Every row gives one point. A path goes straight from each point to the next, and from the last back to the first. The post is the endless flat space through its rows: a point in 2 columns, a line in 3, a plane in 4, and so on, so that a path can go around it. Count how often the path circles the post. Going back the other way cancels.
In the rows, zero is written as 128.

Post (2 x 3)
[[108 143 174]
 [117 104 110]]
Path (20 x 3)
[[ 90  61 136]
 [ 87 122 140]
 [ 91 133 108]
 [ 80 113  86]
 [125 164  90]
 [125 149 161]
 [127 119 151]
 [113 111 162]
 [ 92  67 144]
 [118 129 196]
 [159  82  72]
 [125 164 173]
 [134 121 121]
 [123 138 218]
 [ 93 119 206]
 [ 65 142 178]
 [ 90 162 162]
 [136 155 113]
 [154 157 151]
 [125 103 135]]
Times around: 2

Post (7 x 8)
[[136 151 101 160 154 142 130 169]
 [194 106 108  92 143 104  84 142]
 [117 127 124 133  84 152 230 115]
 [107 193 129 162 120 125 183  84]
 [148 102 114 130 152 116 109 125]
 [105 178 185 120 120 114 140 104]
 [111 171 148 158 112 148 101 123]]
Path (19 x 8)
[[133 193 162  41 139 115 148 161]
 [144 186 119 124 158 144  80  96]
 [159 119 118 160 129 144 148  91]
 [126 145 210 132  64 132 169 104]
 [121 137 109 149 145 105 142 191]
 [133 210 127 120 124  68  83 117]
 [175 185 106 129 125  88 116 192]
 [139 134 153  66  72 107 150  96]
 [115 133 143 100 141 126 164 128]
 [171 109 117 118 142 151 133 120]
 [164  93 105 184 134 173 122 146]
 [190 169 146 158  68 156  68 147]
 [154 120 195  99 158  90 126 153]
 [143 145 119 156 126  96 160 148]
 [ 99 152 122 138 150  88 227  77]
 [111 183  98 159 168 106 106  58]
 [117 149 163 124 182 143 118 177]
 [157 125 139 135 117 135 144  75]
 [122 224 111 172 134 168 102  81]]
Times around: 2

Post (11 x 12)
[[140 141 133 116 151 138 145  66 192 128 159 131]
 [106  54 116 145 163 106 143 165 136 181 127 132]
 [ 97 127 101 115 175 119  55 159 134 152 114 142]
 [ 99 101 129 103 128 102 180 105 173 155 127  99]
 [135 100  85 101 176 185 105  84 134 153 153 112]
 [150  97 141 106 166 115 124 102 100  84 115 132]
 [107 152  36 157 157 135  53 166 148 108  65 129]
 [ 66 136  85 126 185 189 166  99 169  95 141 132]
 [141 140 160 126 107 145 138 153 157 114  94  94]
 [138 142 169 102  51 130 179  87 142 156 109 117]
 [122  62  93  84  71 120 138 199  79 148 143 136]]
Path (21 x 12)
[[104 105 150 103 138 137 143 145 109  74  85 131]
 [ 81 104 113 129 154 102 154 101 197 136 148 100]
 [147 152 141 117  90 142 134 119 149 136 138  96]
 [151  98  73  90 140 116 161 102  83 174 115 110]
 [113 141 104  57 156 140  89 129 174 152 120 136]
 [133  83  68 161 135 183 147 112 120 109  86 117]
 [ 65 145 103 150 115 122 174  82 233 154 154 129]
 [ 90 145  89  92 159 149 100 151 142  88 179  95]
 [155 136 102 113 153 109 195  74 110  98 118 120]
 [142 124  82 115 189  85 167 101 132  96 116 117]
 [107  92  68  93 198 170 146 134 144 169 145 148]
 [ 92  62  78  98 120 153 137 111 157 183 145 159]
 [ 83  57 164 114 161 169 149 141 103  97 157 109]
 [ 67 163 124 131 166 138 140 163 170 106 156  85]
 [113 124 108  95 164 121 165 119 140 148 149  99]
 [110 151 147  92 119 130 165 117 129 107 112 130]
 [ 92 158 120 106 109  98 100 154 137 183 154 135]
 [ 98 141 109  28 136 152 137  84 123 188 136 142]
 [ 93  91  78  58 201 138  52 145 115 180 133 138]
 [146 112 119  86 140 110 156  42 137 210 134 114]
 [100  55  67  83 211 159 142 179 165 129 169 111]]
Times around: 3
